Each row is a point. The last column is the point's height on a tilted bowl or saddle (a function of degree 2), plus a little noise. Count its main directions that bend up, bend down and stay straight.

Points, 15 rows:
-52 -8 -24 25
20 5 -9 26
-44 2 -10 16
-30 -5 21 17
-7 60 14 -8
1 18 24 4
44 25 -32 60
35 21 29 22
-30 53 -13 -8
-28 6 -5 11
-18 -5 2 14
4 29 37 1
-33 2 -37 15
1 -13 -13 24
38 58 -22 49
Directions: 1 up, 0 down, 2 straight

Points, 22 rows:
-16 2 -22 23 -20
8 8 3 15 -5
8 -23 5 17 -9
-7 12 -4 -17 -5
-3 24 11 -7 -1
-30 28 -40 10 -23
-7 13 -40 -20 -22
-1 17 32 3 -7
22 4 9 8 -6
22 -44 -1 19 -13
-42 20 28 4 -13
-18 -6 -16 14 -18
17 9 -10 0 -8
-10 -23 -6 13 -16
60 -1 -10 -8 -27
-19 -7 -18 -5 -16
8 13 21 -6 -4
-14 -15 18 37 -20
-4 -12 29 31 -14
2 -16 29 -27 -15
-43 -26 -24 -58 -60
10 7 26 6 -6
Directions: 0 up, 3 down, 1 straight

Points (38 x 7):
-28 11 -10 7 22 25 -49
9 48 24 -3 50 -20 -31
-10 -44 6 -22 -14 -12 -60
-6 15 -2 -24 -3 7 -4
-24 -7 -47 -13 28 -16 -57
-4 -16 -15 -24 8 12 -34
-6 5 -30 11 27 19 -40
-4 19 -13 24 -21 27 -46
-11 27 -47 -15 16 -9 -38
0 15 30 -24 2 12 -2
30 -21 -21 8 15 21 -27
9 17 -17 -9 -14 5 -18
1 -4 -2 -16 12 10 -19
20 28 38 -44 -13 -34 10
-1 7 3 12 -1 13 -22
37 17 22 0 1 -21 -28
-26 -11 9 -5 18 9 -30
-13 1 -12 7 12 -15 -20
5 -27 -60 34 1 0 -15
-28 12 24 -16 -16 -4 -23
-5 -8 -44 -34 3 7 -53
10 11 22 11 3 37 -42
15 10 -12 -31 11 5 -4
13 -17 3 18 5 45 -40
2 14 -33 1 7 -40 -48
-39 -19 11 24 21 -24 -8
25 15 -3 -4 -1 4 -10
-15 -1 -2 19 7 -16 -19
-8 -8 -11 1 -12 -40 -45
-5 -10 -4 3 -2 -15 -21
2 -18 -1 14 -8 -29 -27
-10 7 -2 -16 22 -20 -14
-4 18 -14 -4 6 5 -15
-20 6 24 -7 -3 -21 -18
13 4 -49 18 30 9 -44
-5 5 -22 5 2 -28 -32
24 -13 6 -20 13 5 -28
7 4 16 13 17 11 -29
Directions: 1 up, 4 down, 1 straight

Points, 45 rows:
-19 51 -10 0 -6 -19 -50
-6 11 17 14 -51 -36 17
-8 25 21 8 -2 -2 -7
29 24 -4 14 -13 3 22
11 -27 -1 10 -1 7 3
-5 -4 2 -16 -4 -2 -9
0 -22 -2 -5 8 1 -6
-6 -23 -21 -46 12 36 -38
1 0 12 -16 -6 -2 -6
-11 24 -44 43 19 -4 -6
5 4 6 17 11 2 8
8 16 60 20 -30 10 60
-25 0 9 -18 7 22 -17
21 5 9 42 11 37 33
-29 24 -23 -22 7 -21 -16
23 23 2 2 -8 12 14
18 21 41 14 22 -14 -23
-4 11 8 15 2 -3 2
-17 -1 -13 -23 16 -16 -5
4 -29 9 20 -2 16 -4
4 -4 20 -23 -27 -11 -2
3 15 -35 -16 2 3 -19
-6 -2 -42 -41 -1 11 -34
20 6 14 4 10 -10 11
2 -7 23 -11 -1 -27 -8
-2 -15 2 16 21 10 2
-14 12 -8 5 2 -14 -6
11 -23 7 11 -15 -2 10
-22 -9 30 18 -4 4 -22
-20 -7 -10 1 -14 6 -17
-2 -34 1 -7 0 -6 -19
9 14 17 -9 12 9 -6
22 1 22 -11 34 -22 -34
-13 21 23 0 -10 22 -6
10 -2 9 50 -10 5 27
-4 12 -1 -7 30 30 0
16 0 4 -10 9 35 0
21 -19 0 11 -12 28 11
16 -1 13 -13 1 2 3
12 -10 52 -16 -9 -14 -1
-16 6 17 -9 0 18 -12
11 52 -5 3 19 4 -41
12 22 -45 -36 12 13 -41
3 34 20 -8 7 -12 -21
-6 -4 -17 2 13 -5 6
Directions: 1 up, 3 down, 2 straight

Points:
13 -18 7 -4 -1 20 25 4 14
8 10 -10 -7 -12 -4 2 -18 9
-9 -20 26 26 7 -1 -21 16 5
-5 -19 9 -5 -6 -9 14 -12 9
-21 -30 -25 -1 5 30 -10 -12 30
-13 -20 5 19 10 -4 -8 3 6
17 -18 22 -6 -15 6 1 14 3
0 15 -12 10 -6 -7 -4 -13 16
4 7 12 -3 17 -13 -9 -11 10
15 36 -22 8 5 20 5 0 51
-8 -6 4 -43 3 4 1 -19 13
3 -5 23 8 3 23 11 -11 16
28 18 -10 5 3 2 6 24 32
-23 -4 -18 -14 16 -6 12 10 14
6 -31 13 8 5 -17 -3 -19 9
13 -13 24 -13 -2 16 2 0 0
24 -22 5 -14 -17 9 -20 -4 4
15 -22 11 -1 21 -5 35 -3 10
6 -3 3 -16 6 0 0 -25 1
-5 -25 2 12 -11 2 11 -12 15
0 7 3 -2 -2 -18 5 12 8
-4 -10 3 -12 -12 -10 5 -13 8
-11 7 -14 21 1 9 15 14 22
-19 12 -28 1 -1 8 -24 7 25
20 7 -3 12 1 -15 1 10 13
-32 -23 4 17 -17 -5 31 9 36
-13 -15 -8 9 -7 4 1 -29 19
-28 -23 -7 -34 -7 0 7 -5 35
4 -2 -29 -10 25 -36 -10 15 27
13 6 7 -5 -23 0 -16 -8 11
14 6 -2 26 24 -3 -8 1 24
13 -16 15 -1 8 11 24 4 8
19 20 6 20 -3 32 -1 -8 47
15 3 13 2 7 -4 -4 -9 3
19 -1 -16 18 9 -4 2 4 13
-1 8 -21 -23 -11 9 -4 -9 9
15 -20 -3 -6 33 -9 -17 -3 4
-19 4 3 -2 -18 4 -16 -14 14
-4 5 -12 4 1 -19 5 -9 10
-17 -20 -5 -1 -5 -8 22 1 15
7 16 -23 6 -1 -2 -21 -9 24
1 -15 -4 -16 15 -12 -12 1 5
1 -6 -15 -17 17 4 -8 7 6
4 2 7 7 -26 -11 7 0 17
-9 -7 -27 -7 -20 3 -2 7 19
-16 9 9 -16 -19 -3 -9 6 14
3 -19 -8 -3 17 31 18 -32 23
19 34 -2 0 6 21 -14 11 47
-19 -1 -22 60 -6 -8 -3 -17 60
15 -3 -25 -16 2 4 12 5 6
-2 10 0 -20 4 -12 -4 -14 8
36 14 -24 -22 14 2 -1 9 23
5 -2 9 19 3 -26 2 20 7
-6 -8 18 19 -17 7 4 -14 16
-22 -1 8 -8 0 1 18 18 18
8 -2 -14 -19 13 4 16 -12 3
-28 1 -9 4 -12 6 -18 18 22
-9 -5 0 -9 -4 3 13 -7 7
18 3 13 1 -10 6 -43 -3 18
7 -9 21 -1 13 18 18 -19 13
-2 49 15 7 -19 3 9 16 43
-9 -7 19 -2 -2 11 6 0 7
-1 -2 14 5 2 2 9 -4 4
9 10 -7 4 -1 2 2 -7 10
20 11 -2 -5 12 -15 -25 9 22
9 13 7 8 7 -10 -14 14 14
-3 8 -12 5 6 4 -23 -22 18
2 10 10 14 4 -9 -2 11 9
15 -4 -9 -2 -7 20 -2 12 15
-5 32 1 -11 -39 -13 -11 8 37
2 -17 -4 -15 3 2 -5 11 3
-3 4 2 -6 23 -3 -14 -8 12
10 5 -2 -1 -33 9 6 -1 25
-22 27 11 -5 3 5 1 -4 17
Directions: 5 up, 0 down, 3 straight

Points:
9 -14 -9 -39 -31 0 21 11 -12
2 -54 10 -14 20 8 5 8 26
-19 -14 38 -52 -13 9 14 17 -34
1 16 -33 11 22 -20 -11 -5 -19
-9 20 -7 19 -18 27 -2 4 -1
2 17 -25 21 -25 -5 -10 -21 -1
-16 -11 0 -39 -26 -9 11 -9 -22
-18 -2 4 9 -38 2 10 -24 -12
33 -43 9 9 -8 -14 20 -28 -3
-7 1 2 7 19 -4 24 29 5
-16 -13 -9 6 13 -7 37 -13 1
-15 4 -5 -7 -14 -11 -4 -5 -6
-1 -11 2 11 2 -29 -30 -15 -22
12 31 21 -37 -26 -15 -10 -28 -9
-33 4 5 -18 12 -8 -16 1 -14
35 -8 36 27 8 -26 -17 -49 -60
7 0 -28 -15 -27 -21 -47 -18 -4
-4 -22 4 -3 42 -4 -1 -28 2
11 -12 -24 -15 -17 19 -20 9 2
15 -17 -3 1 -18 -9 -11 20 5
3 -12 0 -25 3 28 -5 -21 -12
17 23 -11 -15 2 -30 3 2 -11
-10 55 -37 27 12 -8 -41 -17 -26
-5 10 1 6 -22 -20 3 40 -4
0 12 -23 29 -10 30 -7 22 -8
9 -18 -12 22 26 30 -10 16 -2
27 9 -49 14 -10 11 16 11 3
38 16 -20 41 -30 38 -33 8 5
-4 10 6 15 24 -24 -29 -25 -30
-9 7 -10 -22 7 -56 -13 4 -16
-14 -38 -6 23 -9 15 5 -38 -35
4 16 3 9 7 -26 -25 28 -15
-32 3 5 21 -17 8 8 5 -15
14 1 26 -15 0 7 28 38 0
8 31 -2 -33 -4 -3 -14 19 -4
11 17 -19 10 -14 14 11 25 3
16 20 32 -17 3 -16 -10 -5 -14
14 5 -8 13 37 22 -2 37 1
-4 -17 21 -19 -50 -12 5 31 -4
-2 16 -8 5 0 9 -17 16 -4
8 9 -24 6 36 14 25 3 4
43 -25 -15 14 -1 -18 14 18 12
3 18 -17 29 42 -8 16 6 -4
-5 15 4 37 -36 11 -24 27 7
-45 30 30 19 6 -52 -8 -4 -18
13 -35 5 -3 -3 -15 23 -2 14
-33 14 -11 -25 4 26 39 -15 -46
-33 -4 -39 -10 14 -60 -1 37 -22
24 3 -18 -18 -10 -1 -13 -2 1
-16 20 -5 32 16 36 -8 19 -19
21 -17 18 26 27 30 -18 -7 -7
-4 22 24 -4 16 -1 -31 -33 -19
-2 -31 8 -7 -10 -1 -22 -26 -19
7 4 -3 -24 38 -3 43 3 9
-9 -8 -10 9 -39 16 21 9 -7
11 -17 7 20 27 9 -5 16 11
22 -4 -17 -6 4 -18 0 -13 -6
17 -14 4 23 -26 3 -4 -36 -19
6 -8 1 31 10 9 -13 -28 -24
10 22 -13 -13 7 1 1 13 -4
-16 7 -5 52 0 -10 9 25 -10
2 -15 -9 8 -15 -23 -38 -20 -24
5 7 -16 0 -15 -5 -14 45 -2
20 -12 -20 18 15 26 -6 -25 -18
-7 -10 4 2 -15 3 29 20 -2
-6 -12 -9 -26 6 -50 -35 -5 -17
13 -57 17 -14 -6 -26 8 17 26
-25 -10 0 -42 6 26 -21 -2 -22
19 -35 -33 7 -6 -15 -4 17 4
-29 -13 4 5 -15 44 -24 -19 -34
14 -22 22 -27 17 -19 32 -21 4
-26 3 21 -20 22 -15 -2 -25 -12
-16 -1 -15 2 -12 -4 23 -20 -13
Directions: 1 up, 3 down, 4 straight
